Rows are points. Each copy is the shape, with its points in the same order, turned, moved and blurred by noise. Some copies are also mirrored. Which?

Shape (8 x 3)
[[ -3  12  37]
 [ 28 -49  -3]
 [  5   8  25]
 [ -5 -48  -6]
 [ 22  21  -8]
 [-67 -41 -15]
 [ -4  53 -16]
 [-34 -29  73]]
Copy 1 (8 x 3)
[[ -8 -33   0]
 [ 23  52   7]
 [  3  -5  -3]
 [ -7  49  10]
 [ 13  -1 -36]
 [-73  47   3]
 [-18 -30 -56]
 [-30 -14  58]]
Copy 1 is: mirrored
Copy 2 (8 x 3)
[[-16   1  42]
 [ 28 -56   6]
 [ -7  -4  27]
 [ -7 -57  -4]
 [ 16  16  -2]
 [-68 -61 -20]
 [-14  39 -16]
 [-49 -42  72]]
Copy 2 is: only turned

Shape (7 x 4)
[[ 38   5 -26  16]
 [-91 -67  13  19]
 [ 28  23  -6 -28]
 [  2  39  -3   8]
 [-53  34 -21  15]
 [ 29  21  22  10]
 [ 35 -25  -5  -2]]
Copy 1 (7 x 4)
[[ 44 -11 -24  44]
 [-47  60 -39 -44]
 [ 14 -43   5  35]
 [  0   5   8  57]
 [-48  30 -13  53]
 [ 36  -9  24  40]
 [ 45 -11 -16  10]]
Copy 1 is: mirrored
Copy 2 (7 x 4)
[[ 40 -19 -14 -30]
 [-74 -47  41  41]
 [ 14  -8   0 -74]
 [  9  15  -9 -38]
 [-43  14 -33  -6]
 [ 32  10  16 -41]
 [ 26 -46  19 -39]]
Copy 2 is: only turned
Copy 3 (7 x 4)
[[ 20  19 -36  -9]
 [-88 -64   1  62]
 [ -5  22  -1 -46]
 [-17  50  -5  -4]
 [-71  40 -20  16]
 [ 13  29  17   0]
 [ 19 -15  -9  -9]]
Copy 3 is: only turned

Shape (9 x 6)
[[  1 -35  18  29   0 -44]
 [ 60  57 -27 -24   5  51]
 [-27  -3  20  22  36 -48]
 [ 18 -16  -3  18 -55  28]
 [-15  -4 -17  65 -42  -7]
 [ 33  17 -30 -20 -21  56]
 [ 42  31 -34 -38 -16 -11]
 [-43 -25 -16 -60  22 -20]
 [  2 -39 -36  53  16   7]]
Copy 1 (9 x 6)
[[  2 -15 -21  36  26 -31]
 [-33  63  30 -18 -89   2]
 [  5   6  -8  -6  51 -17]
 [ -6  -3  -2  56 -44  23]
 [-23  21 -28  58   0  40]
 [-31  12  15   3 -91  11]
 [ -4  32 -20 -31 -71 -33]
 [ 12 -49 -19 -58 -13  -7]
 [-67 -16  -2  26  13  10]]
Copy 1 is: mirrored
Copy 2 (9 x 6)
[[ -8 -53 -13  10  14 -42]
 [ 87  38  15  -5 -23  29]
 [-12   0 -18  33  35 -52]
 [  1 -28   5 -24 -53  19]
 [-14 -39 -49  22 -46  -5]
 [ 46  28   9 -41 -34  40]
 [ 75  12 -11 -43 -15 -23]
 [-21  47 -11 -55  36 -48]
 [ -9 -19 -44   4  16  38]]
Copy 2 is: only turned
